Rows are points. The last column is the point's height on a tilted bowl or saddle (a function of degree 2), plus a little noise. Count its main directions that bend up, bend down and stay straight.

Points:
[[ 28  48 -44 -29]
 [ -5   3 -26 -30]
 [ 17  -6 -32 -33]
 [-95 -21   4  34]
 [ 14  25  15 -23]
 [ -3  32 -61 -54]
 [-37  10 -45 -41]
 [ 33  32   0 -23]
 [  1 -37  54 -20]
 [ -6  27 -31 -34]
 [ 13  19 -24 -29]
 [ 31  49  27 -20]
 [ -6  11 -24 -31]
 [-18   6  29 -15]
 [ 27  10 -39 -34]]
Directions: 1 up, 1 down, 1 straight

Points:
[[-20  33  21 -21 -12]
 [-32  -6 -46 -24 -15]
 [ -3  38  27 -38 -18]
 [ 64   8 -28   1 -29]
 [-37  -3 -35 -57 -23]
 [ 51  -9 -18   0 -13]
 [-39 -25 -15 -19  -7]
 [  5  71  -7   0 -37]
 [  7   0  -7 -12   5]
 [ 17 -17 -24   4  -2]
 [-40 -30 -33  84 -78]
 [-29  34   0  79 -71]
 [ 24  16  40 -20 -14]
 [-18 -45  11   0  -7]
 [-15  26   2 -27  -5]
 [ 10 -13  25   7  -3]
 [  1 -58  38  49 -45]
 [ 23 -51 -27  66 -57]
 [-36  20  18 -39 -17]
 [ 20  47  49 -12 -33]
 [-12  -1  34 -16  -5]
 [-21   3 -18  18  -7]]
Directions: 0 up, 4 down, 0 straight

Points:
[[-37 -32 -11   8  -3 -29 -27]
 [-31 -40 -35 -16  27  19 -19]
 [  8  40  38  -7   9  18 -17]
 [ -2  32  15   1  35  13 -23]
 [ 47 -39  38  40   8 -20  -9]
 [ 15 -12   6  36 -31   1 -14]
 [ 20  38 -14  -7 -30  -2 -28]
 [ -4 -54   7 -25   0 -29 -29]
 [ 21 -19  21  51   3  -3  19]
 [ 20 -56  50  33  55 -17  34]
 [ 18 -18  24   9 -21  -2 -14]
 [ 19  -9  -6 -13 -15  17  -4]
 [ 24  69  95 -30   3 -18 -61]
 [ 20  -1  -1  -1  21  24  -4]
 [ 26  38 -41  19 -16 -39 -88]
 [ 16   6  26 -31 -23  38  26]
 [-41  46 -40  25   7 -32 -57]
 [ -9 -45  19  12  -3 -26 -23]
 [-26 -17  30   0 -14  -8 -12]
 [ -7  -2 -21  27  -3  -6 -15]
 [  5 -47  38 -33   0 -10 -20]
 [-29  23  19  15   7   1 -14]
 [ 13  33 -26  65 -18  39 -39]
 [ 32  18  52   6   2 -42 -48]
 [  2 -25   0  39 -47 -33 -50]
 [ 32 -22 -24 -23 -23   1 -33]
 [ -2   2 -24  18   5  10 -16]
 [-41 -12  35  45  -7 -35 -24]
 [ 24  -8 -42 -40 -49 -26 -39]
 [ -7  12  33   7  46 -30 -23]
 [ 49  -6  16   9 -10  37 -17]
 [-10   5 -31 -61  23 -35  10]
 [-10 -15  49 -28   2 -43 -36]
 [ 40  13 -10  24 -23 -33 -69]
 [-33 -24   5   9  -8   8  -4]
 [-19  18   3  32 -44  36   2]
 [  9  -7 -13 -25   7 -16  -9]
 [ -1 -35   6   0   0 -32 -22]
 [-29 -39   5   1 -11 -32 -32]
 [-15  26   9  12 -47  -6  -2]
 [ 15  57  21 -10 -56   0   8]
 [ 50  -7   7   4   4 -19 -38]
 [ -9  -3  -4 -37 -28   3  30]
 [-31 -62  10  -2   3  -5 -23]
 [  4   1 -44 -55 -60 -22  21]]
Directions: 1 up, 3 down, 2 straight
